Each row is a point. To make a cloud, some directions were put in groups of two or more. Within a group, all points are equally far from the middle, so they leave a hole (a ring in 2 directions, a hollow ball in 3). The other directions are filled evenly. Then the cloud was stretched, turned, moved and blurred a little. Count the holes, and give their numbers of directions, smallest first.

Cloud (22 x 3):
[[0.04, -0.29, 0.14],
[0.58, 0.20, -0.25],
[0.07, 0.91, 0.12],
[-0.38, -0.17, -0.09],
[-0.54, 0.47, 0.20],
[0.18, 0.80, 0.27],
[-0.18, -0.14, -0.44],
[0.20, 0.69, 0.36],
[-0.17, 0.46, 0.52],
[0.51, 0.14, 0.16],
[-0.19, -0.05, -0.51],
[0.19, -0.25, 0.15],
[0.51, 0.47, -0.38],
[-0.23, -0.25, 0.13],
[-0.19, 0.91, -0.11],
[-0.50, 0.64, 0.13],
[-0.47, -0.06, 0.10],
[0.57, 0.10, -0.13],
[-0.07, 0.18, 0.53],
[-0.05, 0.86, -0.36],
[0.33, 0.84, -0.07],
[-0.55, 0.54, 0.06]]
Holes: 1 (3)

Cloud (26 x 4):
[[-0.40, -0.58, -0.06, -0.39],
[-0.01, -0.60, -0.61, 0.37],
[0.23, -0.09, -0.79, -0.12],
[0.22, 0.47, -0.32, 0.13],
[-0.02, -0.17, -0.24, -0.53],
[0.29, -0.83, 0.53, -0.21],
[0.25, 0.36, -0.22, -0.19],
[0.38, -0.49, -0.73, -0.14],
[-0.09, -0.43, 0.53, 0.59],
[-0.34, -0.96, 0.05, 0.03],
[-0.05, -0.45, -0.72, 0.32],
[-0.17, 0.11, 0.45, -0.33],
[-0.22, 0.01, 0.17, -0.44],
[0.01, 0.05, 0.70, -0.21],
[0.49, 0.21, 0.30, -0.03],
[-0.05, -0.34, 0.49, 0.64],
[0.00, -0.09, 0.83, -0.13],
[-0.44, 0.10, 0.66, 0.22],
[-0.17, -0.89, -0.02, -0.41],
[-0.24, 0.07, 0.55, 0.57],
[-0.15, -0.46, -0.18, -0.54],
[-0.46, -0.76, -0.06, -0.19],
[-0.22, -0.03, 0.11, -0.46],
[0.43, -0.66, 0.55, -0.19],
[0.19, 0.29, -0.06, -0.30],
[-0.32, -0.18, 0.04, -0.46]]
Holes: 2 (2, 2)

Cloud (49 x 6):
[[-0.19, 0.49, -0.09, -0.49, 0.62, -0.03],
[0.46, -0.45, 0.17, 0.38, -0.58, 0.61],
[-0.09, 0.48, -0.21, -0.72, 0.39, 0.06],
[-0.07, 0.44, 0.35, -0.77, -0.16, -0.56],
[0.13, 0.28, -0.38, -0.82, -0.47, -0.05],
[-0.44, -0.27, 0.18, 0.24, 0.23, 0.63],
[-0.13, -0.15, 0.53, 0.53, 0.43, -0.17],
[-0.25, 0.45, -0.46, 0.08, 0.12, -0.04],
[0.20, 0.70, -0.27, -0.02, -0.27, 0.38],
[0.56, 0.34, 0.55, 0.11, 0.26, -0.06],
[0.05, 0.48, -0.58, 0.04, -0.01, 0.40],
[-0.09, 0.47, -0.46, 0.12, 0.29, 0.17],
[0.00, 0.11, 0.84, -0.34, 0.17, -0.58],
[0.02, 0.05, 0.64, 0.30, 0.63, -0.29],
[-0.60, 0.18, 0.34, -0.12, -0.06, 0.43],
[-0.68, -0.10, 0.30, -0.43, 0.61, -0.22],
[-0.57, 0.25, 0.30, 0.00, -0.21, 0.35],
[0.36, 0.45, 0.33, 0.30, -0.23, -0.22],
[-0.10, -0.44, 0.29, -0.20, -0.04, -0.71],
[-0.44, 0.19, 0.73, -0.64, -0.27, -0.27],
[0.05, 0.22, 0.06, -0.07, 0.88, 0.00],
[-0.65, 0.40, 0.31, -0.11, 0.24, 0.01],
[-0.02, 0.08, 0.05, 0.07, -0.82, 0.75],
[0.18, -0.38, -0.38, -0.50, 0.38, 0.04],
[0.41, -0.03, 0.15, 0.19, -0.80, 0.68],
[-0.41, 0.52, -0.22, 0.08, 0.03, -0.10],
[-0.31, -0.30, -0.02, -0.54, -0.97, 0.25],
[0.05, -0.14, -0.22, -0.57, 0.49, 0.48],
[0.24, 0.81, 0.19, -0.31, -0.03, 0.14],
[-0.14, -0.49, 0.35, -0.09, 0.44, 0.66],
[0.25, 0.14, -0.02, -0.41, -0.48, -0.51],
[0.42, 0.13, 0.45, 0.14, -0.54, 0.74],
[-0.04, 0.20, -0.18, -0.51, 0.73, 0.05],
[-0.19, -0.41, -0.33, -0.70, 0.11, 0.53],
[0.44, 0.27, 0.00, 0.09, -0.71, 0.68],
[-0.07, 0.34, 0.55, 0.29, -0.39, -0.27],
[-0.52, -0.01, 0.05, -0.15, -0.83, -0.02],
[-0.30, 0.25, 0.52, 0.15, -0.57, 0.14],
[-0.22, -0.47, 0.30, 0.51, 0.03, -0.21],
[0.05, -0.87, 0.37, -0.34, -0.28, 0.17],
[0.25, -0.77, 0.12, 0.03, -0.64, 0.36],
[0.58, 0.08, 0.40, -0.55, -0.12, 0.16],
[0.18, 0.46, 0.04, -0.76, -0.16, 0.41],
[0.10, -0.69, 0.32, 0.49, -0.37, 0.44],
[0.04, 0.18, -0.75, -0.51, -0.49, 0.30],
[0.04, -0.41, -0.29, -0.60, 0.37, 0.42],
[0.01, 0.82, 0.11, -0.04, -0.13, -0.05],
[-0.13, -0.44, 0.75, 0.43, 0.26, 0.26],
[0.62, -0.12, 0.43, 0.37, -0.27, 0.69]]
Holes: 3 (2, 2, 2)

Cloud (86 x 8):
[[0.62, 0.24, -0.65, -0.05, -0.52, -0.45, 0.05, 0.06],
[-0.31, -0.21, 0.31, -0.09, 0.75, -0.44, -0.33, 0.20],
[-0.38, -0.09, -0.14, 0.54, -0.06, -0.56, -0.51, 0.32],
[0.38, -0.16, 0.20, -0.11, 0.09, 0.55, 0.42, -0.50],
[0.51, -0.05, -0.04, -0.29, 0.09, -0.44, -0.21, 0.37],
[-0.40, 0.51, 0.14, -0.07, 0.28, 0.38, -0.78, -0.15],
[1.06, 0.33, -0.44, 0.20, 0.27, -0.22, -0.31, 0.56],
[-0.32, 0.05, 0.35, -0.16, -0.23, 0.01, -0.29, -0.27],
[0.32, 0.31, -1.17, -0.55, -0.15, 0.47, 0.60, 0.00],
[-0.50, -0.59, -0.54, -0.14, -0.27, 0.16, 0.02, -0.17],
[-0.05, 0.24, -0.80, 0.36, -0.23, -0.82, 0.19, 0.28],
[0.16, 0.23, -0.22, -0.04, -0.17, -1.09, -0.22, 0.38],
[-0.44, 0.45, -0.22, -0.07, -0.04, -0.38, 0.02, 0.49],
[1.09, 0.49, 0.00, -0.33, 0.36, -0.41, 0.26, 0.58],
[-0.20, -0.35, -0.21, -0.05, 0.03, 0.23, -0.39, 0.00],
[-0.68, 0.06, 0.18, -0.33, 0.13, -0.28, 0.41, 0.13],
[-0.72, 0.10, 0.13, -0.27, -0.20, 0.58, 0.63, 0.10],
[0.15, -0.37, 0.03, -0.25, 0.58, -0.09, -0.17, 0.39],
[0.19, 0.24, -0.51, 0.23, -0.36, 0.05, 0.05, 0.12],
[0.07, 0.26, -0.27, -0.21, 0.39, 0.06, -0.49, -0.28],
[-0.57, -0.37, -0.77, 0.20, -0.09, 0.31, -0.20, -0.22],
[0.14, 0.11, 0.09, -0.68, 0.35, -0.31, -0.04, -0.56],
[0.27, 0.21, -0.17, 0.40, 0.58, 0.14, -0.22, -0.25],
[0.26, -0.23, -0.24, -0.32, 0.54, 0.16, -0.11, -0.46],
[0.25, 0.36, -0.16, 0.51, -0.18, -0.59, 0.38, 0.45],
[-0.29, 0.42, -0.45, -0.27, 0.05, -0.38, 0.15, 0.07],
[0.49, 0.80, 0.27, -0.48, -0.12, -0.74, 0.26, 0.35],
[0.09, 0.70, -0.82, -0.47, -0.45, -0.31, 0.06, 0.31],
[-0.51, -0.38, 0.27, 0.23, -0.02, -0.21, -0.50, 0.34],
[-0.91, -0.54, 0.08, 0.37, 0.38, 0.11, 0.47, 0.11],
[-0.31, 0.44, -0.60, -0.31, -0.44, -0.59, 0.11, 0.68],
[0.81, 0.14, -0.09, 0.28, 0.26, 0.15, 0.14, 0.37],
[0.65, 0.96, -0.74, -0.15, -0.26, 0.03, -0.09, 0.33],
[0.30, -0.80, 0.21, -0.03, 0.35, -0.29, 0.26, -0.05],
[0.11, 0.57, 0.66, -0.48, 0.59, -0.34, -0.05, -0.01],
[-0.27, -0.24, -0.71, -0.23, 0.31, 0.30, -0.38, -0.10],
[0.07, -0.17, 0.24, 0.31, 0.25, 0.04, -0.66, 0.02],
[-0.14, 0.31, -0.44, -0.40, -0.41, -0.05, 0.13, -0.13],
[-0.11, 0.50, 0.59, -0.08, -0.05, -0.39, 0.11, -0.12],
[-0.32, -0.22, -0.41, 0.16, 0.25, 0.62, 0.30, 0.14],
[0.13, -0.04, -0.64, 0.73, 0.13, -0.11, -0.04, -0.19],
[-0.44, -0.27, -0.80, -0.49, -0.30, 0.16, -0.27, -0.26],
[-0.06, 0.50, -0.18, -0.15, 0.29, -0.65, 0.08, 0.04],
[0.85, -0.08, -0.07, 0.27, -0.20, -0.13, -0.01, -0.36],
[0.22, -0.26, -0.66, -0.24, -0.02, -0.43, -0.48, 0.35],
[0.23, -0.17, -0.12, -0.09, 0.13, -0.64, -0.52, -0.42],
[-0.45, -0.38, 0.26, -0.14, 0.30, 0.07, -0.86, 0.31],
[0.20, 0.68, -0.70, -0.22, -0.35, 0.16, 0.14, 0.26],
[-0.52, 0.15, 0.44, 0.09, 0.51, -0.50, -0.31, 0.24],
[-0.46, -0.17, -0.64, 0.16, -0.13, -0.66, 0.08, 0.52],
[-0.81, 0.29, -0.05, -0.29, 0.08, -0.76, 0.17, 0.37],
[-0.51, -0.38, 0.37, -0.38, -0.14, -0.21, -0.13, 0.36],
[-0.13, 0.23, 0.10, 0.33, 0.40, 0.22, -0.52, -0.41],
[0.20, -0.72, -0.16, 0.02, -0.10, 0.46, 0.39, 0.11],
[-0.64, -0.26, -1.24, -0.02, 0.22, 0.27, -0.18, -0.29],
[-0.67, -0.16, 0.39, 0.26, 0.04, -0.34, -0.10, 0.58],
[-0.24, -0.32, -1.10, 0.27, -0.67, 0.47, 0.36, 0.11],
[-1.01, 0.24, 0.59, -0.12, 0.05, 0.01, 0.10, -0.29],
[0.50, -0.24, 0.44, 0.25, 0.36, 0.19, -0.39, 0.38],
[0.25, -0.26, -0.14, -0.22, 0.33, 0.70, 0.31, 0.20],
[-0.02, 0.26, 0.04, -0.51, 0.02, 0.64, 0.60, 0.23],
[0.62, 0.22, 0.06, 0.62, 0.42, -0.06, -0.87, 0.22],
[0.82, 0.07, 0.39, -0.26, 0.28, -0.96, 0.00, 0.60],
[-0.69, 0.62, 0.53, 0.23, -0.02, -0.36, 0.54, -0.44],
[0.10, -0.08, -0.32, -0.02, 0.47, -0.47, 0.16, 0.04],
[-1.07, -0.11, 0.41, 0.22, 0.32, -0.02, 0.07, 0.27],
[0.16, -0.04, 0.18, 0.04, 1.01, -0.16, -0.20, 0.12],
[-1.42, 0.00, -0.32, 0.06, -0.35, 0.16, 0.16, -0.64],
[0.44, 0.75, 0.32, -0.20, 0.28, -0.46, -0.50, 0.15],
[-0.56, 0.33, 0.24, -0.21, 0.05, -0.55, -0.24, 0.21],
[-0.51, 0.13, 0.90, -0.13, -0.04, 0.10, -0.01, -0.21],
[-0.07, 1.10, -0.13, 0.27, -0.52, -0.19, 0.01, 0.29],
[0.77, 0.19, 0.00, 0.34, 0.24, -0.15, -1.05, 0.11],
[-0.33, 0.11, -0.18, 0.17, 0.18, 0.66, -0.41, 0.02],
[-0.44, -0.37, -0.78, 0.18, 0.42, 0.37, 0.23, -0.10],
[-0.23, 0.32, 0.17, -0.63, 0.17, 0.18, -0.11, 0.10],
[-0.16, 0.00, -0.63, -0.04, 0.13, -0.58, 0.33, 0.53],
[0.22, 0.40, -0.86, -0.06, 0.03, -0.29, 0.31, 0.26],
[-0.08, 0.89, -0.68, -0.39, -0.37, -0.47, -0.02, 0.34],
[0.29, 0.03, -0.32, -0.21, 0.79, -0.24, -0.38, 0.25],
[-0.26, -0.33, -0.10, -0.09, -0.03, -0.51, 0.62, 0.73],
[0.04, 0.27, 0.61, -0.34, 0.58, 0.16, -0.70, -0.38],
[-0.82, 0.39, -0.70, -0.46, -0.42, -0.37, -0.08, 0.48],
[0.65, 0.26, 0.14, -0.48, -0.20, -0.81, -0.14, 0.42],
[-0.07, -0.02, 0.08, 0.09, -0.45, -0.43, -0.06, -0.59],
[0.43, -0.30, 0.36, 0.18, 0.35, 0.58, -0.47, 0.39]]
Holes: 0

Cloud (81 x 8):
[[-0.06, 0.69, -0.74, -0.21, 0.01, 0.12, -0.12, 0.00],
[-0.79, -0.02, 0.09, -0.50, -0.06, 0.36, -0.60, -0.22],
[0.57, 0.51, 0.27, 0.19, -0.43, -0.37, -0.46, -0.11],
[0.53, 0.47, 0.04, 0.30, 0.24, -0.45, 0.01, 0.08],
[0.66, -0.21, -0.55, -0.02, -0.46, 0.90, 0.72, 0.11],
[0.50, -0.16, 0.26, -0.14, 0.02, 0.29, 0.53, 0.27],
[-0.37, -0.40, -0.14, -0.19, -0.37, 0.05, 0.73, -0.10],
[-0.33, 0.58, 0.04, 0.11, 0.36, 0.02, 0.73, 0.13],
[-0.72, -0.07, 0.46, -0.40, -0.05, -0.14, 0.21, -0.72],
[0.24, -0.36, -0.13, -0.01, 0.16, 0.36, 0.29, 0.03],
[-0.33, 0.35, 0.13, 0.36, -0.36, -0.54, 0.34, 0.25],
[-0.50, -0.13, -0.05, -0.53, 0.32, 0.23, 0.20, -0.16],
[0.05, -0.11, 0.06, 0.14, -0.34, -0.30, 1.20, -0.56],
[0.47, 0.18, 0.09, 0.19, 0.63, 0.61, 0.09, 0.41],
[0.58, 0.16, 0.01, 0.35, 0.04, 0.28, 0.63, 0.01],
[-0.18, 0.38, 0.12, 0.20, -0.03, -0.39, -0.52, -0.51],
[-0.01, 0.09, 0.35, -0.37, -0.13, -0.29, 0.71, -0.22],
[-0.56, 0.10, 0.65, -0.05, -0.27, -0.15, -0.35, -0.71],
[0.09, -0.06, 0.52, 0.30, -0.26, 0.13, -0.38, 0.22],
[-0.50, 0.27, 0.60, -0.74, -0.14, 0.61, -0.16, 0.32],
[-0.56, 0.08, 0.61, 0.06, 0.60, -0.13, 0.20, -0.15],
[-0.56, 0.41, -0.50, 0.09, -0.33, 0.42, 0.71, 0.30],
[0.43, 0.94, 0.46, 0.33, 0.27, -0.01, 0.97, -0.14],
[-0.40, -0.04, -0.43, -0.79, -0.39, -0.10, 0.49, -0.59],
[-0.51, -0.11, 0.18, 0.49, -0.20, 0.08, -0.18, -0.02],
[-0.27, 0.27, 0.03, -0.01, -0.01, 0.14, 0.22, -0.31],
[0.29, -0.10, -0.28, 0.29, 0.26, 0.57, -0.79, 0.06],
[-0.24, 0.09, -0.37, 0.31, 0.29, 0.07, 0.30, -0.03],
[0.03, 0.12, 0.29, 0.01, 0.34, -0.54, 0.42, -0.04],
[0.33, 0.20, -0.14, 0.10, 0.13, -0.04, 0.39, 0.37],
[0.35, -0.10, 0.67, 0.23, 0.40, 0.27, -0.29, -0.34],
[-0.47, -0.36, -0.10, 0.35, -0.05, 0.73, -0.20, 0.55],
[-0.20, 0.83, -0.14, -0.06, 0.39, -0.32, 0.30, 0.48],
[0.43, 0.55, -0.02, -0.51, 0.47, 0.13, 0.04, 0.33],
[0.45, 0.12, -0.34, 0.11, 0.26, 0.78, -0.36, 0.31],
[0.60, 0.64, 1.01, -0.16, 0.45, 0.41, 0.36, 0.44],
[0.58, 0.42, -0.71, 0.33, 0.49, -0.19, 0.49, -0.05],
[0.03, 0.31, 0.29, 0.52, 0.46, -0.01, 0.89, -0.39],
[-0.10, 0.91, 0.16, -0.46, 0.06, 0.49, -0.31, -0.59],
[-0.29, 0.12, -1.10, -0.09, -0.52, -0.04, -0.03, 0.01],
[0.82, 0.27, -0.40, -0.11, -0.29, 0.21, -0.21, 0.30],
[0.68, -0.23, -0.20, -0.19, -0.07, 0.44, 0.13, 0.36],
[0.24, 0.09, 0.09, 0.16, 0.29, -0.14, 0.33, 0.18],
[0.01, 0.53, 0.11, -0.59, -0.23, 0.37, 0.11, 0.10],
[0.66, -0.39, -0.32, 0.15, 0.08, 0.29, 0.44, 0.63],
[-0.06, 0.28, 0.09, -0.34, -0.84, 0.18, -0.65, 0.26],
[-0.01, -0.26, -0.20, -0.07, -0.28, 0.11, 1.16, -0.35],
[0.37, -0.22, -0.50, -0.80, -0.56, 0.70, -0.14, 0.10],
[-0.31, 0.48, 0.00, -0.20, -0.79, -0.60, -0.37, 0.47],
[0.16, -0.40, 0.46, 0.31, 0.64, 0.63, 0.21, 0.33],
[0.24, 0.51, 0.72, -0.04, 0.12, -0.28, -0.20, 0.65],
[0.44, -0.10, 0.16, -0.28, 0.94, 0.18, 0.28, -0.24],
[0.15, 0.01, 0.06, -0.44, 0.44, 1.11, 0.47, 0.89],
[0.30, -0.27, -0.46, 0.08, 0.02, 0.68, 0.90, -0.51],
[0.33, 0.34, -0.31, -0.51, 0.31, 0.60, 0.39, 0.64],
[0.88, 0.04, -0.20, 0.01, -0.43, 0.42, 0.49, 0.34],
[0.20, -0.05, -0.77, -0.31, -0.33, 0.24, -0.21, -0.74],
[0.52, -0.52, 0.35, 0.15, 0.15, 0.04, 0.70, 0.12],
[0.40, -0.09, 0.46, -0.52, -0.70, -0.10, 0.35, -0.01],
[0.16, -0.13, 0.19, 0.03, 0.51, -0.08, 0.33, 0.33],
[0.10, -0.26, 0.21, 0.06, 0.26, -0.57, 0.31, 0.13],
[-0.05, 0.04, 0.01, -0.42, 0.15, -0.52, 0.07, -0.72],
[-0.63, 0.17, 0.20, 0.46, -0.53, -0.57, -0.10, -0.73],
[0.51, 0.50, -0.18, -0.22, -0.31, -0.26, -0.04, -0.24],
[-0.63, 0.32, 0.21, -0.29, -0.35, 0.99, 0.37, 0.21],
[0.05, 0.03, 0.66, -0.01, 0.44, -0.80, 0.15, -0.15],
[-0.49, 0.11, -0.01, -0.24, -0.57, 0.00, -0.61, 0.10],
[-0.34, -0.07, -0.55, 0.05, 0.33, 0.03, 0.49, -0.28],
[0.25, 0.15, -0.06, -0.15, -0.58, -0.36, 0.02, -0.08],
[-0.29, -0.07, 0.55, 0.18, -0.25, 0.29, 0.05, -0.08],
[0.27, 0.53, 0.02, -0.38, 0.38, 0.46, -0.83, 0.60],
[0.02, -0.63, -0.42, -0.49, 0.20, 0.37, 0.47, 0.43],
[0.41, 0.63, -0.57, -0.67, 0.04, -0.32, -0.12, 0.39],
[-0.07, 0.23, -0.09, -1.04, -0.59, 0.38, -0.39, 0.51],
[0.22, -0.61, -0.39, 0.09, 0.47, 0.39, 0.21, 0.65],
[0.03, -0.05, -0.27, 0.18, 0.18, 0.30, 0.38, -0.24],
[-0.04, -0.11, -0.30, -0.23, -0.39, -0.05, -0.01, -0.14],
[-0.17, -0.37, 0.62, 0.33, -0.08, 0.11, 0.55, -0.02],
[-0.25, -0.40, 0.68, -0.60, -0.33, -0.37, 0.25, -0.23],
[-0.18, 0.16, 0.24, 0.64, -0.78, 0.49, -0.20, 0.83],
[0.19, 0.75, 0.63, 0.28, -0.03, 0.11, -0.26, 0.38]]
Holes: 0
